Each row of a before or after table is a point. The points were changed in one or more steps. Then noise was added and the rows were shuffled. The steps act on how far a point lies along the listed directions, d1 being the first. What was done? A step turns or swaps two directions, mirrors them in a line or flattens them onto one, adds a multiple of one to another, or multiplies one. Angles are multiples of 10 degrees, from the lower direction toward the higher: turns from -170 to 170, lines from 10 to 170 but not 90. Use the fewest steps. Two steps may share a direction if one is a turn and the other turns, adds or multiplies; they go together, in the order done. Otherwise the lowest direction goes first.
In the rows, 128 means zero.

Directions:
(1): [190 133 112]
(2): [136 175 171]
(3): [113 171  83]
Before (9 x 3):
[[138 162 106]
 [176  73  65]
 [143 173 153]
 [197 115 153]
 [116 126  95]
 [ 99 114  69]
 [111  96  52]
 [106 117  90]
 [ 81 126 152]]
After (9 x 3):
[[114 136  90]
 [106  56 127]
 [173 152 145]
 [ 92 184 139]
 [108 168 138]
 [ 36 122 160]
 [152 105  85]
 [108 157 127]
 [ 67 183 151]]
Steps: turn d1 and d2 by -130 degrees

Directions:
(1): [172 162 126 166 206 141 148 129]
(2): [148 138 139  73 160 121  55  96]
Before (13 x 8):
[[138 114 129 155 122 143 156 148]
 [162 136 147 111 156 125  98 107]
 [111 106 123 155  71 148 169 152]
 [119 112 119 144 126 142 164 152]
 [132 122 134 135 117 123 111 127]
 [108 125 152 149  85 124 140 121]
 [159 148 143 136 164 143 110 115]
 [137 141 115 199 114 147 177 170]
 [114 110 125  69  58 106  88 111]
 [ 75 106 108 146  36 119 173 152]
 [117 109 140  88 102 109  60  91]
 [184 186 127 168 249 142 139 117]
 [116 110 123  86  81 122 103 121]]
After (13 x 8):
[[136 132 112 164 119 140 183 148]
 [155 145 146 124 156 141  95 111]
 [125 101 135 105  99 133 108 131]
 [109 113 130  89  61 123  68 131]
 [137 127 132 149 125 128 126 132]
 [156 159 141  62 195 118  30  79]
 [169 141 144 136 169 131 122 116]
 [107 100 125 101 105 133 118 135]
 [ 73 105 109 139  31 116 166 150]
 [148 139 125 202 158 135 174 132]
 [145 141 110 187 115 130 207 152]
 [108 125 153 150  86 123 140 122]
 [101  96 126 121  54 141 136 140]]
Steps: swap d1 and d2

Directions:
(1): [127 131  72 155  87 133  89  88 163 165  64]
(2): [152 171 177  85 111 159  74  71 130  95 131]
Before (13 x 11):
[[114 125  80 163 135 127 138 132 117 153 116]
 [129 125  65 171 130 104 170 156 154 157 113]
 [106  93 185  75 196 101 213 230  64  89 230]
 [115  88 164 128 186 112 183 203  83 104 185]
 [109  97  78 188 130 121 144 175 146 155  93]
 [128 122 108 149 121  90 146 134 132 167 116]
 [113  93  72 142 130  89 144 146 141 167 126]
 [122 110 160 136 213  71 220 214  87 105 211]
 [111 132 109 152  96 129 134 120 135 166 101]
 [154 171 156  87  91 155  67  40 150  84 131]
 [121 116  95 137  90 125 139 116 151 148 121]
 [118 117  93 144 117 117 149 122 145 138 116]
 [122 147  95 125 117 134 112 109 135 156 104]]
After (13 x 11):
[[108  73 135 148 180 100 193 211  92 127 164]
 [123 129  96 136  86 127 129 107 158 141 120]
 [ 92  73 141 107 194  86 232 250  66 117 213]
 [120 126  97 140 114 124 142 111 145 136 110]
 [157 172 182  74 108 150  81  50 138  66 160]
 [122 150 103 120 119 138 108 104 136 148 104]
 [109 102  76 188 120 129 125 157 157 157  78]
 [136 130  55 169 116 111 153 137 164 161 100]
 [118 131 118 144  87 136 131 105 138 161 100]
 [112 131  81 161 128 132 129 120 122 152 109]
 [114  93 120 165 206  54 230 223  97 133 186]
 [118  96  66 144 120  91 131 127 149 166 114]
 [127 128 105 148 114  96 139 122 134 166 105]]
Steps: turn d1 and d2 by 20 degrees

Directions:
(1): [ 95 153 155  69 149 201 159  93 105  79 144  76 102 151 119 183 150 147]
(2): [120  85 143  66 127 126  90 164 122 129 122 162 101 190 100  76 210 116]
(3): [154 143  28 100 124 157 102 173 135 110  99 107 191 138 168 147 155 162]
(4): [115  91 173  96  71 139  61 100 145 112 140  95 188 120 108  98  79 178]
(5): [ 60 119 141 129 149  99 131 121  57 207 147 106 191 151 166 144 149 126]
Before (10 x 18):
[[153 149  90 138 129 139 133 122 151 114 110 110 145 102 130 138  97 137]
 [140 129 132 127 142 133 132 117 127 115 123 126 135 116 122 129 127 139]
 [114 128 119 114 111 135 115 118 131 101 115 107 164 107 133 152 103 155]
 [140 135 129 186 120  94 130 127 150 132 122 144 115  87 123 117  82 108]
 [160 111 147 121  87 127  91 130 165  96 119 149  92 116  84  63 109 137]
 [139 135 105 133 134 154 136 122 148  94 129 118 114 127 133 144 111 137]
 [151 145  97 135 112 130 126 138 146 128 129 111 159 113 145 140 118 139]
 [146 139 119 132 119 125 126 142 135 141 112 129 126 113 129 130 129 132]
 [147 100 174  97 102 140 104 118 168  87 124 147  80 128  89  80 111 131]
 [127 123 127 107 118 142 120 128 130 108 124 119 128 125 133 133 136 139]]
After (10 x 18):
[[181  87 247 105  70 149  96  85 227  30 131 168   7 101  24  44  60 129]
 [187 159  35 123 119 163 117 144 178  80  89 105 160  99 139 143 103 155]
 [122 123  89  93  93 152  83 128 141  88 106  88 210 111 144 150  99 185]
 [145 129 130 125 138 138 129 118 135 106 121 128 132 115 119 127 124 143]
 [159 142  98 128 119 131 124 150 145 130 104 129 129 113 134 132 136 135]
 [172 142  73 126 126 171 132 137 177  60 112 123 104 122 129 146 113 146]
 [203  99 190 122  52 144  77 107 227  31 119 163  33  91  29  33  65 141]
 [140 123 107  95 109 153 108 137 140  94 116 112 144 123 136 133 135 152]
 [148 132 170 202 120  90 145 110 165 120 130 160  66  77  94 106  64  91]
 [174 153  37 116 104 150 104 166 157 109 111  97 197 115 164 148 130 162]]
Steps: multiply d3 by 3; multiply d4 by 2; multiply d5 by 2.5

Directions:
(1): [ 73  57  90 127 137 129 122  59  93  79 144 125 165 184 136 156 133 109
  90  90 166 129 170 157 153 173 155 167  57 170 167 138]
(2): [120 198 155 148 107  96 139 108  85  96 108 101 114  86 205 182  84  70
 147 109 141 192 155 157 157  93 104  99 111  82 177 162]
Before (8 x 32):
[[170 189 171 117 106 111 140 190 160 162 115 135 105  79 105 110 117 135
  150 174  99 114  96 114  99  90  97 103 199 105  95 111]
 [147 134 135 123 135 146 117 133 128 123 154 135 135 131 125 131 133 137
  122 123 126 138 114 126 128 139 128 134 130 134 126 140]
 [ 93  80 122 119 138 132 123  94 121 107 126 129 140 158 126 137 133 124
  110 103 151 127 157 134 135 158 130 148  94 151 136 130]
 [143 132 137 119 126 148 127 161 159 171 120 151 113 108 105 106 148 153
  127 155 109  95 102 107 109 126 125 116 150 128 107 112]
 [141 140 141 124 127 120 124 164 123 134 100 131 112 102 142 136 118 132
  143 133 114 136 123 135 140 114 119 118 135 113 130 128]
 [162 207 169 146  98 122 126 166 138 154  99 112  97  57 157 139 108 117
  177 154 113 147 100 119 121  80  96  76 173  78 117 128]
 [114  79 116 113 138 141 122 119 134 134 139 137 150 165  96 103 151 156
  114 117 146  87 115 113 114 151 148 173 120 153 112 105]
 [152 157 132 118 115 130 123 179 149 168 129 122  98 115 119  96 113 143
  149 156 113 120  92 103 116 109 120 106 175 110  74 125]]
After (8 x 32):
[[146 115 132 116 136 131 125 167 135 147 106 142 118 117 114 116 131 155
  138 141 115 115 113 125 129 126 128 129 138 133 112 118]
 [157  94 104 101 134 156 110 197 188 196 148 145 110 149  50  47 154 196
  136 175  99  64  70  75  89 138 143 133 189 152  29  95]
 [149  89 122 107 136 169 118 172 182 190 130 171 122 135  64  77 175 187
  113 171 105  58  85  94  92 143 141 132 159 154  79  93]
 [179  98 140  90 133 149 126 217 216 200 145 169 124 131  10  41 171 210
  128 199  79  35  64  78  63 137 128 139 220 161  29  66]
 [170 123 139 121 121 154 113 188 187 190 124 144 116 106  65  78 157 184
  156 177  97  74  67  86  88 121 123 110 195 132  60  88]
 [109 106 126 121 128 130 123 110 117 124 135 128 144 150 124 124 133 134
  122 109 150 110 123 125 127 137 139 162 115 136 131 121]
 [ 86 132 141 134 123 109 131  76  88  82 107 109 128 125 184 178 102  81
  128  87 161 175 177 156 159 133 114 128  82 117 169 157]
 [148 130 137 122 139 147 119 138 128 123 156 136 134 130 124 131 132 139
  124 125 127 135 112 127 129 138 129 135 129 137 126 140]]
Steps: add 1.5 times d1 to d2
